Each row of a before or after table is a point. The points were changed in one or more steps. Then noise was added and the rows were shuffled. The steps act on columns, c1 being the first. Write out the steps. A step turns or swaps two columns, mirrors them in a line or flattens them onto one, adds a multiple of one to another, or multiplies or shifts one. Angles are multiples of 10 degrees, from the lower column toward the higher: turns from -170 to 170, lines from 10 to 170 but not 90. Use the fewest steps. Two steps may share a column if one is a turn and the other turns, adds or multiplies; they go together, in the order done. Otherwise the lowest column goes first.
(in the rows, 128 means zero)

Before (13 x 2):
0:  47 165
1: 150 132
2: 140 116
3: 117 157
4: 115 126
5: 140 114
6: 135 187
7:  68  63
8: 132 116
9:  48 177
10: 178  76
11: 125 115
12: 100 165
After, 13 rows:
0: 123 140
1: 124  95
2: 137 146
3: 155  77
4:  58  69
5:  46 166
6:  64  57
7: 119  82
8: 158 198
9: 148 127
10: 128 140
11: 117 125
12: 136 145
Steps: mirror c1 and c2 in the line at 10 degrees

Before:
0:  75 109  83 187
1:  76 101  80  79
2: 159 170 148 133
3: 124 126  84  63
4: 113  92  77 143
5:  94  89 209  96
6: 123 164  97 108
7:  70 106  99 171
8:  77  80  89 186
9:  77 171 102 144
10:  92 140 164 138
11: 153  83 155 170
12: 129  81 121 158
After:
0: 154  77  79  83
1: 131 120  66  84
2: 163  96  98 210
3: 176 131 159 125
4: 160 108 145  80
5: 150  71 172  99
6: 173 149 167 157
7:  84 157 132 146
8:  85  72 149 105
9: 147  71 188  84
10:  94 126 109  93
11: 175  75 181  94
12: 121  92 142 164
Steps: turn c1 and c2 by 90 degrees; swap c3 and c4

Before:
0: 119 162 111  91 112 205 140  96 108
1:  38 164 122 194 126 191 147 161 106
2: 144  86 104 164 130 128 163 102 147
3:  52 198 153  58 105  53 136 122 113
4: 151 156 152 103  94 165 159 160 174
5: 132 144 136 113 123  86  62  31 136
6: 118  82 145 132  93 179 124  84 132
7: 128 100 140 133 152 129 106 130 105
8: 107 124 132  42 155 103  65  35 172
9: 144  95  66  71  66 162  93 220 164
After (10 x 9):
0: 121  84 125 126 131 137 166 100  95
1:  95  83 115 130  92  87 124  83 141
2: 234 198 128 128 108 116 134 124 159
3: 158 146 116 126 121 156  66  35 130
4: 128 103 140 126 153 125 105 131 150
5:  93  96 127 130  66 122  91 220  59
6:  84 158  78 128  94 122 156 161 122
7: 140 163 149 128 124  18 147 161 132
8:  77 163 151 125 112  69 139  93 127
9: 162 121  89 130 155 128  66  33 107
Steps: turn c1 and c6 by 130 degrees; turn c3 and c9 by 120 degrees; multiply c4 by 0

Before, 10 rows:
0: 128 224 105 146 136 146 105 157 166 144 192 108
1: 101 130 149 126 151 127 104 121 113 136  85 120
2: 117  99  84 146 143 144 145 116 125  84 108 139
3: 153 109  97 138 155  98 120 117 112 117 103 108
4: 148 148 139  88 158 146 115 153  96 131  97 154
5: 146 113 122 137  67 140 126 106 249 146 132 108
6: 117 152  85 115 148 112 156 132  73  60  79 102
7: 132 132 147 126 134 146 177 187  72 112 236 108
8: 149 171 147 134 147 147 144 112  89 130 146 130
9: 116 196 143 101 150  93 116 118  96 147 230 152
After (10 x 12):
0: 137  47 109  96 108 137 153 137 142 101 157 148
1: 145 112 131 149 152 136 105 145 165 113 144 126
2:  86  38  84 144 114 149 142 142 131 108 143 120
3: 122  73 115 146 237 123  78  66 182 116 112 135
4: 132 139 145  92 233 102 130 140 162 151 133 107
5:  67  89  78 114  84 115 133 118 186  92 157 156
6: 151  51 124 141 118 138 134 146   8 126  67 151
7: 139  90 145 143 100  88 132 106 159 119 162  97
8: 140 165 129 146 192 146 162  98  89 138 126 142
9: 118  69 159 127  89 128 133 136 142 155 159 136
Steps: turn c1 and c10 by -50 degrees; shift c2 by -60; mirror c3 and c7 in the line at 160 degrees; swap c4 and c6; mirror c5 and c11 in the line at 40 degrees; turn c8 and c12 by -170 degrees; multiply c9 by -1

Before (12 x 18):
0: 177  91  56 170 142 146 119  76 134 184 141  95 132  64 151 146 200  87
1: 151  99 139 141 174  69  87 149  50 109  32 175 113 122 106 136  90 117
2:  62 193 125  61  77 140 182  45 155 148 142 146 107 151  92  97 132 159
3: 181  93 162 146 196  96 111 159  72  58 111 171 164 100 183 100 134 147
4: 203  72  84 166  71 150  74 134 135 169 140 139 141  77 147 128 162 163
5:  91 161 117 109 132 127 141  88 129 152 144 184  59 178 124 158 143 196
6: 116 120  76  59  89 136 179  88 134  93 163  82  41 148 126 146 182 111
7:  82 148 175  91  92 147 180  99 156 182  81 191  93 182 101 124 177 146
8: 219 143 106 148 157 116 128 169 102 114  97 106 153  98 142 151 147 149
9: 124 106 168 173 150 109 141 172  73 181 103 168  98 165 114 114  68 134
10: 183 120  95  79 130 154  79 116 145 184 173 109 144  92 125 144 192  89
11: 140  56 114 184 173 135  65 157 109 122 109  90 165 105 126 152 153 160
After, 12 rows:
0: 180 116 161 123 136 155  75 119 141  87 177 113 145 169 126 120 230  74
1:  88 161  87 129 132 131 143  85 128 191 143 187 183  83 119  93 152 110
2: 177  95 171 127 141 150 126  74 132  83 136  97 176 196 157 124 237  71
3:  80 142  75 132  95 146 175  91 154 149  81 188 108  80 103 124 206  77
4:  60 197 113 132  75 141 179  47 152 152 140 144 142  93  93 151 135 110
5: 146  57 164 128 168 142  68 157 111 169 104  98 111 150 123 105 175 139
6: 203  63 159 126  72 153  69 137 138 162 135 142 159 181 148 129 176  91
7: 114 116  92 124  90 136 180  88 129 112 165  78 222 113 127 107 215 167
8: 182  89 141 125 194  96 107 153  75 144 111 177  76 151 184 158 137 198
9: 216 143 160 122 153 113 127 171  98 154  99 106 130 165 144 110 161 140
10: 129 108  80 127 153 114 142 170  78 143 106 167 120  89 118 136  30  79
11: 147  99 103 131 173  71  87 154  48 117  33 180 127 136 108 121  75 147
Steps: turn c3 and c13 by -130 degrees; multiply c4 by 0; turn c10 and c18 by -90 degrees; turn c14 and c16 by -170 degrees; multiply c17 by 1.6

Before (10 x 32):
0: 157 117 122  79  84 174 150 169 137 147  70 170  82  73 167 143  89 114 119 112  92  74 185 117 179  94 177 149 118 183 129  96
1: 163 122 144 111  74 132 130 133 150 120  62 155  85  93 138 113  77 121 105  78 153  89 150 115 139 132 134 115 113 128 106  71
2: 117 137 139 124 136 138 111  91 174 121 135 153 127 137 118  85 131 122 151  82 156 100 107 157 147 149  87 100 118 138 118 153
3: 124 104 107 112 155 106 112 119  98 123 143 121 144 127 105  85 112 150 147  88 157 118 117 136 105 158 131 106 100 142  92 175
4: 159 145  95 108 116 106 138  98 163 125 151 115 114 148 136  76  96 130 147 103 158  92 116 111 142 146 104 120 113 140 113 108
5: 174  81 143  84  72 140 128 164 148 137 106 158  76  92 160 147 111  97  98  90 129  90 160 114 155  85 174 169 154 141 136 106
6:  96 100 113 170 163  95 113 109 131 115 145  95 124 166  94  92 132 165 160 120 133 143 118 152 111 128 119  74 100 134 148 157
7:  88 114  84 166 147 106 111 122 123  91 135  99 138 118 127  86 144 133 144 101 154 107 123 170 106 128 101 139 102 156 131 147
8:  97  73  68 133 152 102  96 105 126 142 141 137 146  65 117 144 136 119  96 103  91 128 176 138 115  95 159 102  95 132 149 111
9: 112 100  83 148 138  98 118  94  97 130 142 110 156 135 100  87 154 133 161 103 160 105 147 184 129  89 130  92  76 116 138 163
After (10 x 32):
0: 199 122   9  76  87 172 148 170  86 146  71 136  83  76 162 145  86 120 121 106  92 100 184 152 178  93 170 143 122 184 130  99
1: 213 120  77 110  69 136 132 138 100 121  64 153  84  92 140 117  77 114 108  78 156  92 154 127 139 129 134 115 111 133 109  69
2:  50 101 132 174 167  93 114 112 159 116 145 131 125 168  93  93 124 101 157 120 131 147 107 145 112 128 123  77 100 134 146 163
3: 244  81  75  84  71 139 127 163  96 133 104 151  74  91 163 152 113 148  96  94 126  89 161 131 160  86 172 167 151 135 133  99
4:  89 102  13 151 138 100 119  86 142 132 146  94 156 137 101  82 156 130 157 107 155 150 111 182 133  87 129  88  75 120 136 160
5: 120 102  81 108 151 105 110 119 132 120 140 102 140 127 108  87 112 121 144  80 151 143 115 131 114 163 133 113  97 138  90 181
6: 206 144   3 111 115 101 135 101 142 124 152 167 111 158 140  83 101 118 151 100 157 131 129 108 139 143 106 114 106 140 110 110
7:  46  76  30 125 154  95  94 102 122 143 143 123 146  67 116 146 135 127  96 101  86 173 167 162 114  95 157 107  96 132 151 111
8:  23 111  17 170 144 114 107 128 161  85 134 122 139 118 122  84 140 128 149  99 154 145  98 165 104 125 101 140 103 158 127 148
9: 107 137  93 121 135 138 109  89 103 120 139 173 125 136 121  85 132 141 156  85 157 101  95 143 145 152  82 105 119 137 118 157
Steps: multiply c1 by 2.5; turn c3 and c22 by -50 degrees; multiply c3 by 2.5; turn c9 and c12 by 90 degrees; mirror c18 and c32 in the line at 80 degrees; turn c23 and c24 by 30 degrees
